Each wall is flat, endless, passes through zero and stands at right angles to its row. A trip goes straight from one point to another. List the walls that it crosses, first one first.
(in the rows, 128 means zero)

Walls:
(1): [131 145]
(2): [142 155]
(3): [128  94]
(4): [136 105]
(5): [ 94 121]
(6): [127 108]
(7): [ 85 109]
Trips:
[119 105] to [156 116] => 5, 7, 2
[100 174] to [ 83 162] => none
[100 124] to [102 147] => 3, 6, 1, 2
[87 68] to [131 124] => 5, 7
[123 124] to [197 101] => 5, 7, 2

Walls:
(1): [140 111 154 152 158 132  80  84 107]
(2): [120 104 109 143 116 190 111 150 138]
(3): [100 115 124 122 158 132 126 146  69]
(4): [100 110 165 117 178 126 120 143 107]
(5): [111 149 120 108 153 135 173 159 104]
(6): [139 130 129 126 165 103 101  82  99]
(7): [149 107 104 107  69 117 122 117 103]
(8): [101  98 130 127 166 175 131 161 143]
(9): [ 86 123 115 157 106 183 117 128 154]
(10): [159  80 100 118 120  71 111  89 136]
(11): [148 124 140 143 121 123 128 125  90]
(12): [ 89 144  73 151 118 155 100 175 168]
Trips:
[ 95 118 111 179 130 164  90  94 126] to [129  81 116 152 179 143  98 136 119] => 4, 11, 10
[153  80 204 155 122  89  86 134 136] to [117 125 101 127 134 111 138 113 108] => 7, 3, 5, 4, 1

Walls:
(1): [ 96 123 144 147 114 152 134 102 120 159 138 146 101  91 135 140 165 121
 105  71]
(2): [127 115 143 106 129 136  81 101 139  85 144 113 110 138 110 103 124 128
 103 127]
(3): [160 167 121 140 109 155  95  97 142 138 170 142 102 106 137 114 156 175
 134 130]
(4): [129 144  64 113 176 120  98 112 132 112 136 116  82 114 105 114 137  85
 126 117]
(5): [111 157 124 189 137 137 114 136 183 128 106 123 115 135  93 129 172 123
 195 184]
(6): [124  84  87 169 142 132 102  74 189 128 214 133 155 134  96  76  95 124
 155 171]
(7): [ 83 113 105 130 143 108 153 131 124 115 102 100 117 104 124 121 100 138
 174 130]
(8): [115 154 120 113 171 111 119 178 192 122 120 121 105 132 105 100 116 143
  94 154]
(9): [143 123 121 132 181 155 133 175 116 106 129 164 138 123 100  99 142  87
 104  77]
(10): [131 105 167 112 113 135 105  71  94 139 124 107  96 121 150 126 156 138
  77 173]
(11): [ 86 145  87 135  72 186 123  43 148 130 117 178 122 180 125 146 125 101
 120 103]
Trips:
[149 126 112 133 163 135 130 120 133 133 142 124 149 150 100  92 161 146
  97 100] to [149 114 119 117  99 114 191 168 139  65 105 104 153 149 131 142 118 104
 105 104] => 1, 3, 6, 4, 2, 7
[138  88 132 135 129 136 183 168 118 105 132 130 113 108 140  73 161  78
 125 114] to [132  98 162 127 162 108 154 149 145 140 156 125  86 142 122 145 131 128
  91 106] => 8, 7, 10, 2
[131  74 183 171 135 161  94 125 109 140 147 121 103 151 163 122 121 140
 162 152] to [143 153 102 117 111 116 114  95  93 131 141 116 104 136 132  99 177 159
 113 138] => 11, 4, 5, 6
[154 170  95 112 166 141 136 167 129 133 121 110 150 123 116 109 129 177
 119 143] to [100 197 138 130 159 142 127 112 105 129 155 132 148  87 131  97 115 143
 154 136] => 6, 1
